Each row of a before or after table is a point. The points were changed in one or more steps. Then noise was added and the rows were shuffled. The steps act on columns, c1 being the first. Name the steps. A step turns or swaps two columns, mirrors them in a line or flattens them onto one, adds a multiple of one to another, or multiplies or shifts one. Angles are multiples of 10 degrees, from the lower column toward the higher: turns from -170 to 170, lines from 10 to 170 but not 90. Use the fewest steps. Two steps may share a column if one is a turn and the other turns, adds or multiplies; they go together, in the order done. Otherwise the lowest column goes first.

Before, 12 rows:
[.08 .38]
[.67 -.03]
[.54 .08]
[.17 .53]
[-.13 .28]
[.54 .05]
[.69 -.11]
[-.02 .26]
[-.23 .42]
[.15 .16]
[.76 -.10]
[-.65 .24]
After, 12 rows:
[-.11 -.56]
[-.31 -.71]
[-.35 -.61]
[.49 .06]
[.24 -.05]
[.45 -.35]
[.27 .02]
[.11 -.19]
[.36 -.21]
[.46 .55]
[-.15 -.51]
[-.23 -.64]
Steps: turn c1 and c2 by -110 degrees

Before (12 x 4):
[-.01 -.04 -.11 -.09]
[-.01 -.04 -.25 -.11]
[-.05 .08 .07 -.14]
[-.06 -.16 .20 -.10]
[-.08 .16 -.15 -.09]
[-.08 -.10 .15 .08]
[.48 .07 .08 -.13]
[-.06 -.16 .07 -.11]
[-.04 -.15 .20 -.08]
[.07 .80 .11 .01]
[.49 -.12 .05 -.04]
[-.08 -.15 .11 .15]
After (12 x 4):
[.11 .08 .07 -.13]
[.19 -.09 .07 .08]
[-.12 -.06 .05 -.07]
[-.25 .08 -.92 -.11]
[-.25 -.04 .09 -.08]
[.10 -.17 .10 -.10]
[.21 -.17 .04 -.06]
[.07 .80 -.19 .03]
[.18 -.18 .10 .15]
[-.08 .19 .21 -.11]
[.24 -.14 .05 -.08]
[-.28 -.11 -.94 -.04]
Steps: multiply c1 by 2; turn c1 and c3 by -110 degrees

Before, 9 rows:
[-.18 -.06 -.28 -.12 -.14 -.34 .02 .25 -.61]
[-.35 -.19 .32 .29 -.21 .01 -.55 -.45 .16]
[.27 -.30 .27 .26 -.11 -.18 .35 -.19 .23]
[.45 .21 .04 .47 -.53 .10 -.14 -.06 .32]
[.30 -.14 -.19 .17 .06 -.01 -.15 .34 .18]
[.02 -.37 -.34 -.10 -.14 .08 .11 .02 -.02]
[.94 .15 -.59 -.23 .23 -.37 .10 -.02 .60]
[-.18 -.01 .20 .30 -.28 .04 .09 .16 .64]
[-.27 -.29 -.16 .43 .15 .08 .27 -.26 .06]
After (9 x 9):
[.26 -.29 .33 .26 -.05 -.17 .34 -.11 .24]
[-.16 -.02 -.35 -.06 -.18 -.32 .04 .12 -.62]
[.91 .18 -.54 -.26 .16 -.38 .10 .21 .62]
[-.39 -.19 .43 .27 -.13 .02 -.55 -.14 .15]
[.31 -.16 -.30 .14 .11 .00 -.15 .07 .18]
[-.26 -.30 -.07 .40 .24 .08 .31 .03 .06]
[.43 .24 .05 .55 -.47 .13 -.16 -.03 .32]
[-.16 -.03 .15 .35 -.23 .06 .08 -.05 .66]
[.04 -.34 -.27 -.07 -.17 .07 .10 .10 -.01]
Steps: flatten c3 and c8 onto the line at 160 degrees; turn c4 and c5 by 10 degrees

Before, 13 rows:
[-.35 -.08 -.28 -.07 .08 -.32 -.03 .41 .08 -.04 .10 -.11]
[-.24 -.27 -.17 -.12 -.04 .25 .18 -.13 -.12 .18 .31 -.16]
[-.34 .17 -.24 .21 -.06 -.14 -.18 -.32 -.29 -.11 -.10 -.26]
[-.42 .00 .11 -.15 -.12 -.27 -.02 .33 -.24 .45 .26 .31]
[.14 .03 -.15 -.28 -.13 .07 -.21 -.06 -.34 .22 .25 .07]
[-.05 -.45 -.30 .23 -.21 .11 -.18 -.09 -.01 .04 .25 .12]
[.11 -.38 .10 -.11 -.02 .05 .21 -.11 -.01 .04 -.12 -.07]
[-.26 -.35 -.44 -.05 .13 -.29 .29 -.16 .33 .11 -.16 -.27]
[-.08 -.49 -.40 .17 .07 -.37 .17 -.14 -.25 .06 -.26 -.32]
[.08 -.28 -.19 .21 .22 -.08 -.10 .22 -.03 .46 -.05 -.15]
[.08 -.11 -.02 -.22 .25 .03 -.01 -.17 -.21 -.19 .30 .35]
[-.22 -.05 -.36 .34 -.21 .13 .14 .11 -.17 .29 -.18 -.04]
[.15 .07 -.05 .06 -.08 .04 .28 -.23 -.17 .15 .31 -.14]
After:
[-.07 .08 -.37 -.05 .12 .16 .29 .30 .33 .13 -.31 -.27]
[-.10 -.13 -.36 .24 -.22 .44 -.17 .09 -.01 .06 .13 .11]
[-.09 -.45 -.22 -.28 -.11 .01 -.19 -.11 -.35 .27 .17 .06]
[-.15 -.16 .12 -.10 -.03 .34 .22 -.07 -.01 .04 -.08 -.05]
[.19 -.17 -.27 .35 -.21 .11 .12 .18 -.16 .39 -.29 -.04]
[-.04 -.10 -.27 -.11 -.03 .35 .18 .27 -.13 .24 .23 -.17]
[-.18 -.46 -.21 .21 -.06 -.24 -.18 .44 -.29 -.15 -.18 -.26]
[-.10 -.94 -.29 .18 .08 .23 .17 .12 -.24 .08 -.39 -.32]
[-.18 -.34 -.12 -.21 .26 .10 -.02 -.01 -.20 -.24 .27 .36]
[.19 -.26 -.17 .20 .20 .20 -.11 -.14 -.01 .59 -.12 -.14]
[-.26 -.20 -.16 .06 -.08 -.04 .28 -.05 -.16 .19 .28 -.13]
[.51 -.20 -.31 -.06 .09 -.09 -.03 .20 .07 -.05 .00 -.12]
[.46 -.59 .00 -.15 -.12 -.12 -.01 .27 -.23 .59 .27 .31]
Steps: turn c1 and c8 by -110 degrees; turn c2 and c6 by -60 degrees; add 1.5 times c9 to c2; turn c3 and c11 by 20 degrees; multiply c10 by 1.3

Before:
[-.27 .00 .19 .43 -.27 .12 .29 -.17 .04 .39 -.39 .49 .58 .32 -.24 .05 -.06 .50 -.03 -.09]
[-.01 -.05 .24 .06 .02 .09 -.54 -.46 -.39 -.11 .25 -.23 -.03 -.40 -.20 .30 -.30 .01 -.08 -.09]
[.40 .53 -.29 .04 .09 -.51 -.18 .46 .33 .32 -.41 -.08 -.14 .19 -.90 -.13 -.23 .11 -.05 -.32]
[.27 .49 .02 -.05 .32 -.21 .69 .09 .44 -.02 -.21 -.45 -.47 .10 -.23 -.08 .42 -.15 .56 -.18]
[.11 -.34 .20 .26 .02 -.14 -.22 -.35 -.35 -.18 .27 .14 .44 .23 -.01 .31 -.42 -.01 -.35 -.03]
[-.23 -.23 .43 .46 -.17 .06 .01 -.05 .18 .06 .04 .12 .30 .42 -.27 .10 -.16 -.08 .32 .13]
[.07 -.36 -.12 -.13 -.05 -.44 -.31 -.55 -.35 -.05 .13 -.26 .39 -.25 -.09 .24 -.08 -.44 .05 -.14]
[.00 -.20 .33 .19 -.32 .08 .05 .10 .00 .26 .40 .18 .33 .15 -.21 .07 -.04 -.08 -.06 -.25]
[.31 -.34 .13 -.34 -.08 -.48 .31 -.10 .16 -.18 -.08 -.24 -.28 -.10 -.10 .26 .23 -.06 .51 -.12]
[-.10 -.18 .52 -.15 -.14 -.15 -.15 -.27 -.05 -.03 .05 -.15 .12 .02 -.04 -.05 -.07 -.18 -.23 .02]
[.10 -.13 .17 -.47 .17 -.25 -.03 -.11 -.16 -.30 .11 -.13 .35 -.22 .07 .43 -.11 -.33 .36 .06]
[.30 .04 .18 -.29 -.22 -.22 -.01 -.26 .10 -.16 .22 -.47 .20 .21 -.07 .36 .11 -.11 .33 .04]
After:
[-.11 -.18 .53 -.14 -.14 -.14 -.15 -.28 -.03 -.03 .04 -.15 .11 .01 .03 -.05 -.08 -.18 -.23 -.03]
[-.02 -.05 .25 .06 .03 .07 -.53 -.47 -.39 -.06 .25 -.24 -.03 -.40 .02 .31 -.29 .00 -.08 -.22]
[-.23 -.23 .43 .47 -.17 .06 .01 -.05 .19 .04 .05 .11 .30 .42 .25 .11 -.15 -.09 .31 -.16]
[.27 .48 .00 -.06 .32 -.20 .69 .08 .43 .00 -.22 -.46 -.48 .10 -.05 -.08 .42 -.15 .55 -.29]
[.06 -.36 -.12 -.13 -.05 -.43 -.31 -.54 -.36 -.03 .13 -.27 .39 -.26 -.08 .24 -.09 -.43 .04 -.15]
[.00 -.19 .33 .21 -.33 .10 .04 .11 .01 .19 .40 .16 .34 .15 -.09 .06 -.03 -.07 -.05 -.31]
[.11 -.34 .20 .26 .02 -.15 -.21 -.35 -.35 -.14 .26 .14 .44 .21 -.02 .31 -.40 -.01 -.35 -.05]
[.40 .52 -.27 .05 .10 -.51 -.20 .46 .32 .22 -.43 -.08 -.13 .18 .18 -.13 -.24 .10 -.04 -.93]
[.30 .03 .19 -.28 -.22 -.22 -.01 -.26 .11 -.12 .22 -.46 .20 .20 .08 .35 .11 -.11 .33 -.03]
[.10 -.13 .16 -.46 .17 -.26 -.03 -.11 -.17 -.20 .11 -.12 .37 -.22 .02 .42 -.10 -.33 .37 .09]
[-.28 .00 .18 .43 -.27 .12 .29 -.17 .04 .27 -.38 .49 .58 .32 .04 .05 -.06 .50 -.03 -.27]
[.30 -.35 .13 -.36 -.08 -.48 .32 -.10 .17 -.13 -.08 -.24 -.29 -.09 -.04 .26 .22 -.06 .50 -.16]
Steps: multiply c10 by 0.7; mirror c15 and c20 in the line at 60 degrees
